Each row of a before or after table is a point. The points were changed in one or more steps. Then noise was added and the rows were shuffled. The steps act on how far a point lies along the listed directions, d1 being the first. What was done? A step turns or swaps two directions, mirrors them in a line or flattens them onto one, adds a multiple of one to another, or multiplies one. Angles are multiples of 10 degrees, from the lower direction toward the higher: turns from -170 to 170, lines from 10 to 170 but not 90. Use the fewest steps. Two steps may share a direction if one is a turn and the other turns, adds or multiplies; they go together, in the order done. Otherwise the lowest direction goes first.

Directions:
(1): [ 32 -32]
(2): [-32 -32]
Before, 12 rows:
[[ 75 -43]
 [-13   9]
 [-62 -48]
 [ 22 -21]
 [-37 -23]
 [ 11  18]
 [  6  20]
 [ -2  23]
 [  8  18]
 [-14   9]
 [ -1 -27]
 [-16 -23]]
After:
[[ 33 -33]
 [  6  -6]
 [ -9   8]
 [ 97 -94]
 [ 19 -20]
 [-12  10]
 [-12  12]
 [-18  20]
 [-11  11]
 [-21  20]
 [ -4   6]
 [-18  17]]
Steps: multiply d1 by 1.6; multiply d2 by 0

Directions:
(1): [ 46  48 -21  20  -6  27]
(2): [-13  -3 -47  40  34 -30]
(3): [ 36 -27 -42 -42 -15 -18]
(4): [ 44 -22  35  34  -7 -36]
(5): [-18  44   0  -9 -35 -50]
(6): [-16 -25 -19  33 -58  19]
Before (8 x 6):
[[ 37 -17 -41  22  21  37]
 [-30 -20 -32  13  30  -6]
 [  1 -17  18  11 -67  61]
 [ -6  79  -5  19 -47  45]
 [ 39  29  -1  40 -14  17]
 [ 20  54 -10  26  -5  20]
 [ -9   8 -68  43  18 -18]
 [  4 -12 -10 -20 -46  22]]
After, 8 rows:
[[ -7  34  74   3 -17  12]
 [-13  42  -2 -35 -15 -34]
 [-49   2  41  -4  -5 -39]
 [ -2 -17  50   7  -4  23]
 [ 28  -7 -13 -27  48 -69]
 [ 57  40  -8 -15 -37 -66]
 [  6  36   2 -17 -41 -35]
 [ 13   4  -7  18  36 -37]]
Steps: swap d1 and d5; turn d2 and d3 by -140 degrees; turn d4 and d6 by -160 degrees

Directions:
(1): [  8  72 -10  14  22   2  62   3 -33   0  -9]
(2): [-54 -26  19   1  -3  36  50 -21  25  42 -21]
(3): [ 18  -5  -1 -25  13  74  16   9  22 -59  18]
(4): [-36  37  59  25  -1   6 -27 -39  -2 -21  40]
Before (14 x 11):
[[ 22  -7 -28 -28   9  10 -11  20 -19 -30 -11]
 [ 20  -2 -46  -7  12  14  41  23  -3   0 -27]
 [  2 -20   1  -7  -2  28  -6  -1  13  -7  -8]
 [ 37 -40 -46 -34 -10  13   4  22  19 -10 -18]
 [-14  22  14   2  -4  15  40   5  -4  11 -13]
 [ 10 -33 -21 -16 -12   6  -5   8  16 -15 -12]
 [ -3 -12 -21 -21  12  51  40  14  20  -6 -19]
 [ 28  22 -15  -3  17   5  17  20  -5 -23  -1]
 [ -9 -36 -20  -5  -5  -1  21   7  10  38 -26]
 [-15 -10  -1 -15  10  47  12  -2  11  -6   1]
 [  6 -79 -32 -35 -11   1  19  19  24  31 -14]
 [ 42  26 -46   2  -3 -30   7  22 -23   8 -18]
 [ 17  20 -10  -7  15  -2  21  13  -4  -4  -8]
 [-10  12   4 -18  15  45  55  -9   8 -19  -6]]
After, 14 rows:
[[ 30 -58 -42 -37 -13  20   6  20  29  -1 -22]
 [ 20 -18 -29 -33  11  25   1  20 -11 -28 -17]
 [-22  -7 -10 -10   9  39  50   5  19  15 -24]
 [ 58  37 -57  -5   5 -14  25  31 -25  -8 -19]
 [-29 -10   6 -10   7  38  13  -9  13  11  -3]
 [-18  43  19  11  -1   3  48   1 -19  19 -14]
 [ -7 -30   9  -7  -8  24 -11  -5  16   1  -9]
 [  3 -50 -18 -19 -15   7 -11   7  25 -10 -15]
 [ -4 -94 -22 -32 -21 -13  -7  14  29  38 -10]
 [ 24  27 -19  -4  22  18  41  22  -3 -18  -9]
 [ 16  33 -12  -7  19   3  37  13  -8  -2 -11]
 [-29  28  13  -4  14  34  74 -18   1   4 -13]
 [ 16  11 -45  -2  16  15  56  20  -9   7 -31]
 [ -9 -31 -14   1  -8 -19   3   5   4  40 -21]]
Steps: multiply d1 by 1.6; add 0.3 times d2 to d4; turn d2 and d3 by -30 degrees
